Each row of a before or after table is a point. The points were changed in one or more steps. Then noise was added and the rows were shuffled. The steps act on columns, c1 being the first. Name the steps. A step turns or swaps two columns, mirrors them in a line or flattens them onto one, adds a multiple of one to another, or multiplies or shifts one. Angles are multiples of 10 degrees, from the lower column toward the higher: turns from -170 to 170, lines from 10 to 170 but not 90. Use the fewest steps. Two steps may share a column if one is a turn and the other turns, adds or multiplies; they go together, in the order done. Otherwise the lowest column goes first.

Before:
[[-0.15, +0.34, +0.07],
[+0.47, -0.08, +0.08],
[+0.15, -0.05, -0.24],
[-0.17, +0.08, +0.23],
[+0.43, +0.12, -0.35],
[-0.15, -0.23, +0.38],
[-0.11, +0.19, -0.23],
[-0.28, +0.40, -0.51]]
After:
[[+0.16, +0.98, +0.56],
[+0.14, +0.83, -0.11],
[+0.20, +0.18, -0.20],
[+0.03, +0.45, +0.24],
[-0.47, +0.27, +0.23],
[-0.43, -0.17, -0.13],
[+0.18, -0.56, -0.38],
[-0.20, -0.11, +0.17]]
Steps: turn c1 and c3 by -170 degrees; multiply c2 by 2.5

Before:
[[-0.08, -0.58, -0.25, -0.36, +0.03, +0.38],
[+0.32, -0.10, -0.37, +0.05, +0.04, +0.42],
[+0.15, -0.12, +0.17, +0.10, +0.39, -0.37],
[+0.43, -0.20, +0.00, +0.08, -0.47, +0.05],
[+0.58, -0.08, +0.26, -0.14, +0.12, +0.00],
[+0.08, -0.15, +0.15, -0.31, +0.21, -0.19],
[+0.65, -0.28, -0.10, -0.57, +0.22, +0.00],
[+0.51, -0.14, +0.07, +0.05, -0.30, +0.30],
[+0.00, -0.03, +0.30, -0.21, -0.70, -0.13]]
After:
[[+0.03, -0.02, +0.68, -0.06, -0.32, -0.44],
[+0.07, -0.25, +0.68, +0.10, +0.07, +0.00],
[+0.15, -0.45, +0.29, -0.37, +0.10, +0.00],
[+0.11, -0.28, +0.40, +0.29, -0.18, +0.17],
[+0.17, -0.44, +0.10, -0.13, +0.02, +1.13],
[+0.08, -0.20, +0.05, +0.24, +0.03, +1.25],
[+0.10, -0.12, +0.56, +0.30, +0.19, -1.09],
[+0.07, -0.18, +0.56, -0.08, +0.07, -0.56],
[+0.10, -0.31, +0.49, +0.19, -0.13, +0.91]]
Steps: flatten c1 and c2 onto the line at 110 degrees; shift c3 by +0.40; shift c4 by +0.20; multiply c5 by 0.4; multiply c6 by 3
